Each row of a before or after table is a point. The points were changed in one or more steps. Then noise was added and the rows were shuffled. The steps act on how far a point lies along the listed directions, d1 being the first. Write out the steps. A step turns or swaps two directions, mirrors them in a line or flattens them onto one, adds a multiple of one to another, or multiplies one. Angles are multiples of 10 degrees, from the lower direction toward the higher: turns from -170 to 170, lines from 10 to 170 but not 90. Use the fewest steps. Two steps may share a direction if one is a turn and the other turns, adds or multiplies; they go together, in the order done. Otherwise the lowest direction goes first.

Directions:
(1): [ 22 -50  16]
(2): [ 13 -12 -54]
(3): [-50 -25  -7]
Before (11 x 3):
[[-52   4  11]
 [-40   5  13]
 [ -2  14 -40]
 [-21 -15   7]
 [  3   7 -54]
 [-13 -27  15]
 [-41 -28  49]
 [ 24   4 -11]
 [ 33 -27 -59]
 [ -4 -20 -13]
 [ -8  -1   0]]
After (11 x 3):
[[-22 -96  -9]
 [ 12  25  14]
 [ -1  -5  -5]
 [-18 -23 -23]
 [ 19  79 -32]
 [-25 -26 -36]
 [  2 -42  -9]
 [  6  64 -26]
 [ 45  72 -17]
 [ -6 -24 -16]
 [ 11   3 -16]]
Steps: add -1 times d2 to d1; turn d2 and d3 by -70 degrees

Directions:
(1): [-25 -39 -46  -7]
(2): [ 40   6 -32  40]
(3): [ 32  14 -21 -51]
(4): [ 33 -50  26  -4]
Before (10 x 4):
[[  3  37  30  19]
 [ 16  42 -28 -17]
 [-33 -37   9  -5]
 [  4 -71 -39  38]
 [ -3  15  33   0]
 [-26 -14  -8  -8]
 [-44 -64 -32 -35]
 [-10 -87   0  18]
 [-14   7 -38  -7]
 [ 75  20   4  13]]
After (10 x 4):
[[ 45 -68 -31 -20]
 [ -8 -46 -12 -15]
 [-17   4 -30  25]
 [-18  47 -10  19]
 [ 48  59  16  -5]
 [-17 -54 -69 -18]
 [ 58 -46 -45  18]
 [ -6  14  49   7]
 [ -9   2  32 -14]
 [-16 -23 -17   1]]
Steps: turn d1 and d2 by 30 degrees; turn d3 and d4 by -60 degrees

Directions:
(1): [ 22  -4  48   4   7 -57  29 -40]
(2): [ 34 -15 -17 -17 -13   7  70  37]
Before (8 x 8):
[[ 19   1  32   4   7 -27  33 -19]
 [ -9  -6 -16  -8   5  -4   2   0]
 [ -8  -9 -17 -10 -15   7  22  37]
 [-17 -15 -30   8   1  30  -1  15]
 [  9 -15   0  -7  14 -31  28 -24]
 [-64  16  15  33  25  -5 -95 -29]
 [ 20   1 -42 -27   3  20  58  55]
 [ -8 -10 -19 -16  -4  32 -14  38]]
After (8 x 8):
[[-23 -10   5  20  13  -7 -22 -29]
 [-12  -4 -12  -9   7  -9  -5  -8]
 [-36   3  -5   2  -4   2 -36   6]
 [-17   0  25   0   8  -9 -47 -14]
 [-45  27 -29  -3  22  30 -69   9]
 [ -2 -14 -40 -12   7  11  23  14]
 [  9  -1 -21  -6  -6  31  29  34]
 [ 26 -15  61  12  16 -81  62 -30]]
Steps: turn d1 and d2 by 110 degrees

Directions:
(1): [-27  26 -22  19   3  18 -89 -22  -3  25  10]
(2): [ 22 -47  20  -4 -53 -23 -39 -13 -46 -36 -14]
Before (8 x 11):
[[  7 -20  15   5 -20 -11   5  -1 -23  -7 -11]
 [ -7   8  13  -8   6 -16  37   6 -23   0  -6]
 [ 55 -71  44 -28 -48 -37  75  22 -38 -55 -22]
 [ 58 -76  51 -36 -37 -40  83   1 -27 -76 -21]
 [-15 -11 -11 -11  -6   1  29 -11  15   1   2]
 [  3 -22  24 -10 -19 -32 -38 -20 -13 -25  -6]
 [ 29 -44  15  -9  -4 -15  36  18  -7 -34  -8]
 [ -3  17 -15  -4  25   9  26  14  27  26   2]]
After (8 x 11):
[[ -3  -1 -14   5 -11   4 -52  -8  -9  15  -2]
 [-25  30  -2   2  18  -2  -1  -4 -16  21   2]
 [-29  69 -25  -3  95  40  64   5  81  42  26]
 [-24  66 -24   3  78  36  66  27  67  54  24]
 [-24   0 -18  -2  -7   8  -7 -21  14  10   7]
 [ -6  10   4   6  15   3  35  10   9  13  -5]
 [  2  -2  22 -20  20 -26  48   4  25 -14  -2]
 [-10  20 -19   8  51  18  16  17  36  18  13]]
Steps: turn d1 and d2 by 120 degrees

Directions:
(1): [-68  28 -50  -8  -2   2  26   0  20 -14  56  19]
(2): [ 30 -81 -32  15 -11  42  21  10  -7  -7  38   7]
(3): [ 20  43  17  12  39  47   2  17 -19  23  49 -53]
Before (13 x 12):
[[-54  95  21 -21  14 -41 -18 -23   3   3 -23   2]
 [-39  49  22   4   0 -51 -20  -5  23 -11 -37  20]
 [ 23  64  43   8  27   2 -20  24 -32   8  12 -40]
 [ -9  54   6  -3  38  -8 -16  -7  -9  -3   5 -17]
 [-53  59   7 -22 -23 -59 -12 -28  16  -7 -55  24]
 [-15  19 -25 -15  11   1  15  -7  18  -3  19  18]
 [  2  -2  -6   2   6  25   2 -11 -10  17  26  -8]
 [-40  24   0 -17  11 -27  -4   8  16   2  -6   3]
 [-57  35 -25 -11  -2 -31  12 -20  14 -21   1  11]
 [  0  50   5 -14  25  16   7   3 -22  29  35 -43]
 [-14  45   4  -5  16 -27 -15 -15   8   9 -22  -1]
 [ 30  16   0  14  42  44   4  30 -24   7  56 -55]
 [-16  10  18   1  -9 -34   6   1   8   2 -26  19]]
After (13 x 12):
[[ 43 -19  14   7  11   0 -18  -6  -6  10 -31 -10]
 [ 46 -39  40  23  -1  -8 -28   9  -3   4 -41  -2]
 [ 27 -29 -17  -4   3  18  14  -3   5   0   9  14]
 [ -9   2  -7  -2   0  17   7 -13  -4  12  20   4]
 [ 24 -45  14   1   8   3  -3  16  -4  11 -12  -9]
 [ 77 -55  45  12   4  14 -25 -10 -33  12 -49 -15]
 [-11  19 -12   0  22   9   5  16  -7  -7  35 -20]
 [ 40 -16   8   7  23   3 -15 -12 -21  -4 -14 -14]
 [ 35  24  38  11  11 -11 -22  18 -28   0 -14 -21]
 [ 38 -60  -3  14  -4  15   8  -6 -13 -12 -10  -9]
 [ 27  -2   1  -9   1  10   7   0 -22  26   6 -27]
 [ 66 -43  31   5 -19   0 -13 -11 -21   9 -60  -9]
 [ 16 -11  25  13  -9 -13   6   5  -1  13 -20   5]]
Steps: swap d1 and d2; multiply d3 by 0.4

Directions:
(1): [-45 -50  53   1  -1 -13 -29  21  14  41  -8 -13 -60 -29 -14  40  47  -4]
(2): [ 43 -20  27 -21 -14  19  26 -30  50   6 -26 -71  -3  15 -67 -13 -22  12]
(3): [ 19 -28   6 -52 -33 -49  30   0 -18  14  42  36  -1 -26 -31 -42   2 -63]
(4): [-46 -17 -40  15 -11  15 -70  23 -16  -2  11 -12 -12  47 -55 -37 -33 -26]
Before (8 x 18):
[[ -3 -31  33  17   7   4  -4  -8  43  21 -36 -51 -19  -8 -18  43   9   8]
 [ 56  -1  87 -19  15  26  58 -43  59  23 -58 -68  -7 -17  13  63  33  71]
 [-19 -66  68 -32 -29 -22  10  -4  31  53  -3 -39 -70 -45 -57   4  42   1]
 [  4  22 -17  -4 -14 -39   2  13 -32 -12  34  39  29  23  -1 -14 -29 -14]
 [ 14 -12  40 -30  -8  17   7 -20  44  -8 -20 -74 -20  -5 -50  19   1  38]
 [ -4 -27 -11 -18 -22 -36  12  21 -35   5  34  38  -5 -30   2  -6   8 -14]
 [ 49  18 -56 -43 -26 -21  58 -25 -22 -30  38  25  50  -4  -1 -66 -42 -23]
 [ -7  15   5  24  22  18 -32  -9 -18  12 -27 -22  -6  10   7  -4  -4  27]]
After (8 x 18):
[[-53 -13 -17  29   6  57 -97  16   3   5 -28 -63 -22  76 -54  -5 -29  20]
 [ 21  12 -65 -18 -33   2  10 -14 -24 -24  36   1  33  32 -56 -92 -59 -18]
 [  6  28  10  26  29  24 -17 -10 -13   4 -32 -23   5   9  22  13  -4  35]
 [ 13 -28 -20 -30 -30 -34  21  15 -31   0  40  30   1 -21 -19 -25  -8 -20]
 [  5  16 -41  32  10  25 -17  -5  11 -18 -21 -32  28  35 -10  -6 -44   1]
 [-10 -68  56 -57 -33 -55  42   4   1  38  30  16 -50 -74 -11   9  50 -30]
 [  3 -12  41 -20 -14 -55  19  12 -10  13  20  29  -7 -19   3  22   9  -7]
 [ -1  17 -13 -12  -5  25 -16  -6   6 -30  -2 -41   6  20 -29  -3 -19  28]]
Steps: turn d1 and d4 by 150 degrees; multiply d2 by 0.4; multiply d3 by 1.3

Directions:
(1): [  1   6  16 -54  29 -15  36  13   4 -10   4   0  42 -27  15  55  12  36
  -9 -45 -29   8   8 -59]
(2): [ 27  62 -39 -46  27 -35 -21  -8 -40   4  22  25  -1 -14  23  -6  15 -18
   1   3  56  -4 -43   4]
(3): [ 22  -9 -14 -11  -9  53  35 -12  24  -4 -39  50  -7 -70  39   7 -40 -15
   1  16   8  32  -5  20]
(4): [-25   6 -19 -35  29 -21  53 -24  48  11  20 -40 -23  17  14  -8 -31  21
   2 -11  37 -11  44  48]
(5): [-21  28   9  29 -55 -29  24 -49  -4   8  15   0  33 -19  25  10  40  12
 -32 -20 -31  11 -24  58]
(6): [  0   6 -10  20   7 -27  -8  12   5   1 -51  -4 -33 -30  15   0 -25  40
  -4 -15 -24 -95 -37   4]
Before (10 x 24):
[[  2  13  -3  17  -7 -14 -12   0 -10  -7   7  -6  -6  21 -17 -16  16 -15
    9   6   4  -8 -16   6]
 [ 20  19 -16 -36  24  22  22   6  15  -9 -32  35   9 -52  28  25 -12  11
   -4  -8   6   5 -31 -15]
 [-13  17 -29 -37   1 -11  12 -17   2   1   5   2  -9 -11  18   3  -7  -4
   -5  -2  42   5  -2  21]
 [  5  30  -9  35 -38 -10 -18 -13 -33   8   7  13   6  -7   8 -13  37 -15
  -11   2 -19  -9 -46  25]
 [  1   3   4  18  -9 -15 -18  -1 -15   4   1 -11 -10  16  -6 -18  19   2
    4  -8 -17 -19 -22  16]
 [ 26  -2  -1 -25  24  26  16  14  -2  -4 -16  39  20 -42  19  39 -11  -3
   -8  -5  -1  24 -24 -37]
 [  6  -2  -7 -20  21  14  28  -5  17   2  10 -13 -16  -9   7  -1 -27 -13
   13  -3  29  18  31   6]
 [  8  -3 -20  -8  -3  30  30 -15  18  12 -10  16 -10 -31  20  -5 -26  -6
    1  14  11  18   7  33]
 [-14   1   4  14 -32  -9  -7 -17 -19   4  30  -9  -2  26 -11 -12  43 -12
  -13   0  -9  29   3  40]
 [ 13  22 -22   6   2  -7 -31  -9 -16  -9   1  12 -25  12   5 -26   7 -25
    9  17  37   5 -23  20]]
After (10 x 24):
[[  4  -6  -6 -35  11  24  40  -8  15   8  18   5  19 -12   9  16  -6  -3
    1  -1   7  51  30  -1]
 [-31 -17  14 -41  -5  -2  48  -6  23  -9   3 -15  35 -16  10  50   7  31
  -15 -39 -23  23  28 -27]
 [ 15  -6  18   8 -15  29   5  -1 -16  -3   5  37  44 -23   5  35  24 -18
  -17  -1 -21  57 -24 -24]
 [ -8 -41 -13  95 -41  49 -38   5  13  13 -22 -14 -74  45 -33 -79 -32 -44
   21  61   8 -26   6  66]
 [-23 -12  -6  64 -41   5 -10 -36  24   0  -3 -21 -42  36  -5 -51  -6 -18
    2  27  14   1   9  85]
 [  8  -2  18 -20  -9  41  34  -1  14 -14 -14  35  54 -45  16  46  21   7
  -14 -17 -34  61 -12 -30]
 [  2 -14  -8  35  -7   7 -21   1   4   7 -19 -11 -46  18  -8 -44 -16  -8
   15  16   2 -33 -12  41]
 [ -8  -1  -8  45 -19  -5 -12  -7   9  -1  -7 -17 -36  28 -19 -41  -7 -16
   13  21   9 -28  -7  44]
 [-14 -30  -4  20   2   3 -27  16  -1   4   8 -33 -53  57 -38 -38  -1  -9
   12  18   9 -17  25  25]
 [  0  22  14 -57  25 -21  52  -9   2  -4  32 -15  44 -27  21  53  18  18
   -8 -51  -9  34  23 -37]]
Steps: turn d1 and d4 by -50 degrees; multiply d1 by 3; turn d2 and d5 by 140 degrees; turn d3 and d6 by -50 degrees

Directions:
(1): [-12 -17  -5 -43 -14  23 -31  30   6  80  -6 -31  -7  12   1  21  45  44
  13  24 -14  -7   5  11  15  -7 -24  34  31 -55 -22  23   8   8  61  77
  15  73  51  14 -26  -4 -10 -81  -9   6 -23  -3]
(2): [ -7  10  -7  45   4 -31   4 -41  56 -18  28 -49  25 -65 -26  13  22  -5
 -15  31  -1 -39  58 -12 -29   4  67  10   0  14 -95 -49 -37  33  35  39
  30 -19  19  19 -13   9 -41  17  26 -12   4  -1]
(3): [ -2  44  13  -3  -3 -21  -8  29  78  10 -28 -26  46 -23 -83  12 -83  41
 -33   3   3 -13 -69  61  15  32  11   8   1  28  24 -34  38 -12  38 -15
 -11 -20  11 -14   7 -29  22 -30 -39   9  -6 -18]
(4): [-28 -11 -57  37 -41  30 -12 -34  -4  28 -23   0  -8  55 -46 -62 -27 -16
  24  -4  35 -18   6  51   1 -11  21  23   5 -81  22 -77 -14  19  -8  -1
 -21  36 -25 -27 -25  23   6  28  33 -52  26 -41]
(5): [-14  -6  38 -43   6 -49 -36 -77  49 -23 -31  12   4  41   9  21 -38 -21
  63  -7  40  21  34  -8  -4  -4   6 -28  44  12  19  -1 -58 -35  -6  -4
 -14  43  33 -29   7 -62 -62 -18  -6  41  19 -22]
(6): [-41 -15   3  14  34 -46  12  -2  -6 -23 -19   8  -2  36 -43 -29 -18  22
  15 -35 -43 -59  -5  17  44   0 -26 -32 -28  12 -47  82 -22  18  19  14
  -1  43 -25  54   8   6  10  52  12  15 -50 -83]
Before (11 x 48):
[[ 26  24  15   3 -30  12   8 -12  49 -26   0   7  18 -17 -14  25 -36 -25
  -17  21  52  38  -2   1 -31   6  14  19  24   9  52 -60  18 -22 -40 -47
  -31 -52  -6 -31  14 -13   6  -2 -11  13  39  39]
 [-10  22 -27  34  -8 -10  12 -10  -2 -20   2  -2  17 -18 -10  -4 -17 -19
  -16   5  -5  -1  11   8 -24  -3  17 -16 -13  18  -4 -37 -16  -1 -24 -22
    7 -27 -25   1   7  -7   4  51   8 -31  25   1]
 [-26 -18  -7 -21 -18  -7 -25 -50  -4 -10 -46   6 -14  59 -10 -35 -31 -14
   62 -16  40  10  43  27   6  -4   0 -13  41 -59  27 -34 -65 -13  10  -5
  -29  70  20 -34 -25 -42 -49  14  -7   6  10 -66]
 [ -8  -3 -12  31 -13 -11   7 -47 -10 -66  -1  20  -9  20 -26 -18 -38 -47
   -1  -9  21   9  -3   4  -4  -6  30 -19 -35  -1  -1 -32 -16  11 -41 -35
  -14 -34 -37 -16  12   5   4  67  10 -16  21  -7]
 [  8  21  -3   0 -13  20 -24   4  61  45  -2 -40  23 -31 -23  32 -14   6
  -22  25  27   5 -15  18 -28  -1  25  20  19   6   1 -81  11  -9  35   9
    1   4  20 -23 -17  -4  -8 -48 -10  -1  33  31]
 [  7  -5  -2  37 -23 -38 -35 -60  55 -10  21 -45  40 -47  -9  19 -11 -31
    9  57  54   5  41 -18 -44 -13  53  27  34  17 -39 -83 -45  -3  -2   0
   20 -31  14 -26 -16 -11 -58   0  12 -19  32  28]
 [-38 -11  12 -41  22 -55 -38 -37  16 -20 -52  20  -2  68 -24  -9 -49   9
   46 -48  25   3 -16  20  39  14 -17 -42  33  -4  29  33 -34 -31   7  -8
  -33  64  27 -24  -2 -48 -12  -3 -18  34 -28 -67]
 [-60 -25 -31 -12 -10  -1 -18 -30   7  60 -38   1 -12  71 -68 -33   1  23
   51  -9  -6 -57   6  54  43  -7 -12  17  24 -69  -7  18 -18  14  42  47
   -2  95  14  28 -26   5   1  10  28 -17 -13 -75]
 [ 18  -5  10  28   0   6   8   0  -2 -22  21   2   3 -43  29   9  36 -18
  -17  25   6  23   9 -23 -21   4   7   9 -23  18 -21 -26  -3  17  -8 -22
    8 -50 -10   1   0  23  -1   4   6 -14  11  58]
 [ 14   4   9   2  20 -12   1 -34   4 -14 -12   2   9  23   3 -14 -40 -14
  -13 -21  25  -5 -14 -13  -2  -3  -1  -8 -10  23  27 -11 -12 -28 -16 -37
   -2 -28 -22 -14  23  11  -7   7   1   3  20  10]
 [ 20   5  12  39  19 -28   7 -37  27 -66  -6 -13  35 -41  -7   2 -51 -30
  -31  -2  33  22   3   1 -12  -1  53 -23 -26  56   5 -67  -7  -5 -26 -45
    6 -58 -24 -18   2 -17  -4  38 -21  -7  20   0]]
After (11 x 48):
[[ 11  -8 -20 -23 -19  52  -5  56 -39  46   0 -25 -15 -28  20   4  56  26
  -12  23 -10  20  27   0  -2   2 -12  27  24 -60 -11 -11   4  15  44  33
   13  25  35  -4 -40   4 -12 -43 -21  -7 -14   8]
 [ -3  -1  14  28  19 -22  14   1  29 -34   7   0  18 -37  -8   4   4   5
  -23  11 -10 -10 -13   4   5  11   4  -8 -33  30 -36   8 -13  20  16 -19
    4 -33 -17  24   6  24   4  19  -1   0 -13  17]
 [ 16  -2  42 -36  14 -20  -9  17   6 -24  20  -8  -2 -35  19  70  23  10
  -18  19 -24  22 -12 -34   3   1 -11 -15 -15  35 -40  49  17  -6  11  32
   21 -18  36  21  16 -20 -11 -37 -39  32 -19  42]
 [ -2  14 -22   9   3  40  -4  53   3  50 -13 -21  12  -3 -43 -12 -31  27
  -43  -9 -13 -23 -70  44  10   0 -26  11 -20   0  14 -21  46   0  21  -6
  -15  11 -24   5  -7  25  49  -8 -10 -13   1 -10]
 [ 32   4  41 -11  44 -21   9  51   3 -31   3 -20  35 -53  14  39 -16  28
  -59   0 -20  31 -35 -10  21   5  -6 -19 -32  79   2  30  37 -15  11  -9
   23 -42  -1  25   8 -19  29 -14 -61  25 -25  13]
 [ -4  25  11 -16  13 -23   2  28  13  -2  -4 -11  22 -29   5  43  -4  19
  -19   8 -31   7  -4  -5  -9   6 -12 -17   1  40 -16  23   3 -18  15   9
   18  -5  16  22   8 -32   3  -9 -24   6  -6  10]
 [ 22   8  15   0  -3  21  36  74 -15  -2  16   6  -5 -28  -8  24  18  28
  -51   4 -29  -1 -32  -8   8   9 -46  18 -15  15   1  58  53   3 -10 -11
   -9 -34 -23  35  21  27  64  -3 -15  20 -29  18]
 [ 22  -5  19 -12  34   5   8   9 -17   5   8  -5   8  -9  28   9   6   3
  -29  -9  -5  -7 -17 -32   3  -5 -19   2 -17  27   3  32   2 -20   4  -9
   22 -24  -4  10  19  25   2 -20 -10  18  -2  40]
 [  5 -15 -18 -25 -12  24 -25   9 -42  11  -3  14 -21  18  42  -1  29  -3
    4 -14  24  41  -7 -20   1   7  -8  -4  23 -30  43 -19  10 -15 -13  -6
  -16  12  27 -39 -15   0  15 -31 -12 -11   0  30]
 [  9  17  -8  38  -8 -16  -5  66  32  27  22 -59  58 -69 -61  15 -23  43
  -61  52 -13 -29 -61  31   4  11   2  42  -6  34 -38 -13  46  19  42   4
   31 -47  -9  19  -7  19  30 -19 -23 -17 -24  13]
 [-29 -21 -19 -42 -31  21 -44 -39  20  81 -23  -6  -9  48 -19   7  17   8
   58  21  30   0  18  27   8 -12   4  34  64 -72  30 -28 -10 -12  33  48
    1  74  56 -14 -33 -22 -22 -50  13  -7  23  -8]]
Steps: mirror d1 and d4 in the line at 40 degrees; turn d2 and d3 by 60 degrees; turn d5 and d6 by -120 degrees; multiply d6 by 0.4
